Each row of a before or after table is a point. One or more steps were done to the points. Then noise was added and the rows were shuffled. The steps act on how far a point lies along the listed directions, d1 being the first. Write out the steps. A step turns or swaps two directions, mirrors them in a line or flattens them onto one, adds a multiple of one to another, or multiplies one. Angles are multiples of 10 degrees, from the lower direction toward the higher: turns from -170 to 170, lines from 10 to 170 but not 90. Use the fewest steps. Two steps may share a direction if one is a turn and the other turns, adds or multiplies; they go together, in the order done. Otherwise the lowest direction goes first.

Directions:
(1): -31  -46  1
(2): 38  -27  -30
(3): -25  16  -47
Before:
-20  -33  -7
25  44  10
34  -37  12
-28  -19  -12
1  31  8
-7  60  20
4  -20  20
-5  58  -4
-34  -46  13
-13  -34  -6
-13  -40  -9
-29  -26  -21
-19  -53  -20
27  -39  15
After:
4  8  -20
7  22  1
8  14  -6
25  2  -2
-2  -46  -19
-11  -17  8
-16  -26  -27
12  16  43
8  16  1
17  -3  20
0  17  -21
-3  -19  -8
5  33  -5
10  19  45
Steps: multiply d1 by 0.4; turn d1 and d2 by 150 degrees

Directions:
(1): -15  -57  13  -21  -19  -6
(2): -13  -20  11  60  14  -5
(3): 27  -26  -32  -8  45  1
(4): -56  7  -29  -9  16  -11
(5): -15  2  38  -15  34  39
(6): -4  -8  -31  12  -23  53
Before, 8 rows:
32  14  -35  -23  -35  20
-14  4  -18  -22  30  37
25  -60  12  -50  -11  14
16  -38  3  15  -31  -34
17  -33  8  -10  19  44
-1  -34  9  -13  5  28
14  32  6  -5  -29  10
-23  -56  17  31  -37  -11
After (8 x 6):
28  -54  21  -14  -28  -13
29  -5  2  -24  -30  -2
14  17  0  24  -13  17
10  -19  -1  -21  -29  -3
9  -40  41  12  9  10
-14  16  -25  -18  -12  -7
-10  -49  29  -11  -20  25
5  4  5  42  -14  21
Steps: turn d1 and d4 by -10 degrees; multiply d2 by 0.4; turn d2 and d5 by 120 degrees; flatten d3 and d6 onto the line at 120 degrees

Directions:
(1): -43  -31  6  -60  -5  21  18  18  -16
(2): -27  -22  -10  16  20  -15  46  -58  9
(3): 7  3  -56  12  -29  12  44  34  22
(4): -6  -52  18  46  -43  6  -7  7  -26
(5): -25  -11  -36  16  21  53  -44  -13  17
Before (12 x 9):
12  26  -8  14  13  3  -19  5  10
-17  -35  -16  -1  -42  40  -5  30  6
13  -3  0  12  0  -11  -3  -14  -2
5  2  10  17  10  1  -8  -44  11
-9  -16  -18  -2  -27  14  -20  40  1
-8  -17  -8  -17  -23  16  3  31  -12
-24  -37  -30  6  -41  42  -8  45  -17
0  -13  16  5  -6  20  -41  12  -10
22  -24  15  23  -31  5  -22  28  -9
7  16  9  3  1  -13  2  -35  2
9  -4  30  10  2  -16  -36  -2  -18
8  13  -5  30  9  -6  -3  -23  5
After, 12 rows:
11  -29  -10  40  -58  36  -30  39  3
2  -15  15  20  -4  14  -36  -2  -7
-2  21  -9  1  21  -2  6  -22  9
-3  18  4  -15  12  -12  14  -41  6
12  8  -6  -1  12  -12  1  -18  4
-8  -1  6  0  20  2  6  -53  14
8  8  21  8  22  -25  -20  -26  -5
45  12  5  30  -11  -7  -28  19  9
8  -12  -15  19  -37  12  -36  48  -1
11  -15  -4  13  -35  13  -14  36  -15
9  -28  -24  52  -60  36  -37  56  -19
-4  18  -8  -14  15  11  -11  11  7
Steps: add 0.7 times d5 to d1; turn d1 and d4 by 60 degrees; add -0.7 times d3 to d2

Directions:
(1): 17  12  12  3  6  -15  -60  -40  1  23  22  50
(2): 0  -49  33  5  11  24  37  -19  16  -13  -16  53
(3): -3  -42  -54  9  31  -40  -11  -8  -16  -41  1  6
(4): -39  -3  41  -20  -19  6  -39  2  -24  -56  -8  -6
(5): -13  31  -32  -23  -41  -1  33  2  -10  -22  36  46
Before, 9 rows:
11  -6  -4  8  20  -11  -19  -8  7  5  13  -6
13  1  4  13  25  7  -5  18  -1  17  -16  -36
8  29  -11  -3  -3  1  15  5  1  14  9  5
-2  -3  -37  -5  -8  -18  2  2  -12  -16  14  5
17  -5  -28  7  7  -34  -1  -18  -5  1  20  12
-12  -9  3  -9  -14  2  -6  -5  -9  -27  -10  28
14  0  -60  -9  17  -36  9  -14  -5  -13  26  20
17  -23  -29  11  25  -15  15  -6  14  20  1  5
7  -18  48  7  15  17  -1  -9  5  14  -16  5
After:
18  2  -29  6  -1  -28  15  -12  -3  5  20  10
-2  31  -3  -10  -14  3  11  8  -9  0  12  9
6  -17  47  7  13  19  5  -6  9  15  -16  3
-1  -2  -37  -3  -6  -21  3  2  -11  -13  16  4
17  -1  -24  4  6  -7  30  -2  18  31  11  13
-8  -23  -4  -2  0  -4  -11  -5  -6  -28  -16  17
18  14  6  9  17  13  -2  14  5  32  -9  -23
12  1  -8  10  14  -6  -1  -2  11  12  14  -7
15  8  -60  -11  8  -29  20  -11  -2  -9  27  21
Steps: multiply d1 by 0.4; turn d4 and d5 by -30 degrees; turn d3 and d4 by -30 degrees

Directions:
(1): 11  -24  -5  -24  -17  18  -53  0  27  39  5  -19  7  -32  21  8  -3  10
(2): -20  57  -1  -16  -2  22  8  18  -1  11  37  16  1  -17  31  -5  -11  -33
(3): 60  7  -5  17  -11  -20  -1  34  24  12  11  -4  -18  39  15  -7  -12  -15
(4): 4  14  5  -42  -9  -5  -13  -28  -15  22  -32  10  -15  22  -27  -1  -45  -26
(5): 13  -4  7  2  19  34  20  -2  -23  43  -20  -12  -9  14  7  31  46  -25
(6): 9  21  -58  8  -36  -20  3  -33  -32  8  -1  -14  14  4  21  -2  13  11
Before:
49  23  26  -13  7  -7  10  12  1  29  -11  26  -22  51  -4  -4  -30  -41
-43  28  2  -1  -7  3  0  -17  -25  -9  -1  18  3  -2  -6  3  -22  -11
9  -1  12  -7  21  1  15  -12  -22  17  -30  1  -13  21  -29  3  -4  -15
5  17  1  -3  6  -6  48  -21  -36  -22  -28  13  -16  40  -32  4  6  -16
-18  42  33  -24  28  32  -9  13  13  14  38  11  -9  -26  21  -5  -27  -39
5  33  -6  26  7  -4  54  7  -13  -3  15  10  -8  37  10  -8  6  -23
13  10  -9  2  -12  5  -9  -22  2  13  0  3  0  -12  9  16  -1  -10
17  3  -12  -11  -23  3  -27  -2  17  23  -2  -16  1  -11  26  7  -4  -6
11  -23  48  -33  15  10  -31  17  26  27  -16  9  -30  0  -28  -3  -34  -5
37  -6  5  -9  3  2  2  -20  -35  37  -18  -22  6  26  0  12  2  -4
After:
8  16  -11  -16  -6  -34  -3  -20  -16  -3  -18  6  -6  22  -25  -23  -42  -3
-17  2  47  -16  31  -6  25  3  -13  -11  -21  27  -29  20  -47  -8  -27  -10
20  26  -46  -18  -46  -29  1  -40  -29  -7  -12  -4  -2  25  -9  -10  -21  3
-22  24  -43  2  -28  -16  13  -35  -18  -4  14  -1  21  -5  15  -16  -13  12
-13  -9  28  -16  5  20  -24  3  25  1  -7  1  0  -23  1  7  -11  -7
-10  44  29  -2  30  10  19  10  -5  -10  24  15  -8  4  5  -7  -20  -35
-38  24  4  -36  -7  -18  1  -53  -31  -16  -17  35  13  2  -29  -19  -48  -2
18  -3  11  -33  -15  -24  -31  -20  -6  4  -4  -4  11  2  -17  -19  -62  15
8  4  11  -1  -1  7  -18  -12  20  8  4  4  -2  -16  2  12  -18  -7
9  23  -11  11  -19  5  -2  0  -15  31  -4  -1  -7  23  15  17  -4  -23
Steps: turn d1 and d6 by -70 degrees; multiply d2 by 0.7; add 0.5 times d5 to d4; turn d3 and d5 by -160 degrees
